Each row of a before or after table is a point. The points were changed in one or more steps. Then noise was added and the rows were shuffled. The steps act on columns, c1 being the first. Name the steps. A step turns or swaps two columns, mirrors them in a line or flattens them onto one, adds a multiple of one to another, or multiplies or shifts one. Angles are multiples of 10 degrees, from the lower column toward the higher: turns from -170 to 170, lines from 10 to 170 but not 90. Use the fewest steps. Two steps may share a column if one is a turn and the other turns, adds or multiplies; they go together, in the order done. Otherwise the lowest column goes first.
In the rows, 128 means zero.

Before, 10 rows:
[[115 143]
 [200 181]
 [116 122]
 [135 146]
 [111 155]
 [133 101]
 [144  87]
 [160 173]
 [110 134]
 [170 142]]
After (10 x 2):
[[121 115]
 [154 110]
 [ 86 144]
 [136 111]
 [174 160]
 [102 132]
 [182 202]
 [141 171]
 [143 114]
 [148 135]]
Steps: swap c1 and c2

Before (12 x 6):
[[113 162 178 126 126 146]
 [102 115 119 151 122 102]
 [142  82  95 107 122 114]
 [ 81  69 177 173  87 171]
 [116 169 150  97 162 140]
 [109  88 102  98 128  83]
 [102 149  87 105 116 165]
 [139 140 116 175 175 159]
 [149  81 172  85 189  81]
 [117 139 119 107 125 168]
 [113 121 142 138 149  93]
 [132  99 135 145  96 150]]
After:
[[ 92 152 150  96 161 129]
 [118 145 114 176 175 158]
 [126  99 120 151 122  99]
 [ 91 145 176 128 125 135]
 [100 128 116 107 125 159]
 [172 102  95 106 121 129]
 [134 112 143 136 149  91]
 [ 86 129  88 106 117 151]
 [116  50 177 174  88 169]
 [141 110 134 144  96 157]
 [155  85 102  96 129  88]
 [189 105 169  85 187  99]]
Steps: turn c1 and c2 by 40 degrees; turn c1 and c6 by 20 degrees

Before:
[[189  91 144 115 146 116 138 141 106 134 121]
 [115  91 121 173 159 114 127 158 148 118 104]
 [119 102 133 186 130 136 148  88  95 131  87]
 [164 218 128 126 112 155  57 130 133 155 132]
 [140 159 166 164  50 164 159 186 138 151 139]
 [102 150 118 113 133 145 154 104 174 145 106]
 [171 108  81 168 131 108 148 116 113 104  77]
 [171 130 135 142 109  77 137 115 100 152  92]
 [ 82 141  77 123 115 149 102 100 119 133 151]
 [131 103  79 105 131 124 143 132  98 168  82]]
After (10 x 11):
[[131 103  78 210 132 124 195 134 101 109  82]
 [104 145 162 166 132 138 203 103  96 125 109]
 [122 101 103 104 127 144 198  90 148  76  87]
 [141 160 157 150  49 112 210 169 155  74 142]
 [189  91 120 144 145 120 187 140 155 134 121]
 [ 82 142  96 138 114 140 155  99  89 127 153]
 [171 107  91  66 131 131 196 125  94 117  79]
 [113  93 140  88 161 115 177 160 112  99 102]
 [168 217 132 176 113 132 106 122 126 103 133]
 [170 131 108 165 108 128 188 131 153  89  91]]
Steps: mirror c3 and c9 in the line at 30 degrees; multiply c10 by 2; turn c4 and c10 by -120 degrees; flatten c6 and c8 onto the line at 110 degrees; shift c7 by 50

Before (8 x 14):
[[175 137 112 164 101 131 195  66 156  76  84 134 190 154]
 [120 115 114 104 135  72 153 101 101 168  93 129 140 142]
 [ 92 133 102 115  89 161 165 111 157 100  91 161 117  93]
 [ 85 175  67 130 144 156 135 160 117 159 167  99 178 135]
 [ 80  98 137  84  86 150 178 114  92 113 162 160 128  86]
 [162 147 116  90 119 128 137 151 171 155 121 122 177 165]
 [100 142 147 168 154 123 165 124 128 142 147  93 150 116]
 [123 155 126 103 160 156 104 156 122 136 142 157  98 106]]
After (8 x 14):
[[ 76 109 162  83  87 156 180 116  96 120 138 153 128  89]
 [124 160 144 100 159 150 101 155 121 139 127 156  97 103]
 [115  90  90 101 135  81 156  99 100 171 114 128 139 141]
 [164 142 118  87 117 122 138 151 172 151 117 125 179 163]
 [173 137  83 164 103 130 198  69 158  75 112 132 193 154]
 [104 141 147 168 152 117 166 126 129 144 148  99 149 116]
 [ 85 180 170 128 144 142 134 159 113 158  67  96 181 135]
 [ 94 144  91 116  87 156 166 112 154  98 102 164 123  93]]
Steps: turn c2 and c6 by -20 degrees; swap c3 and c11
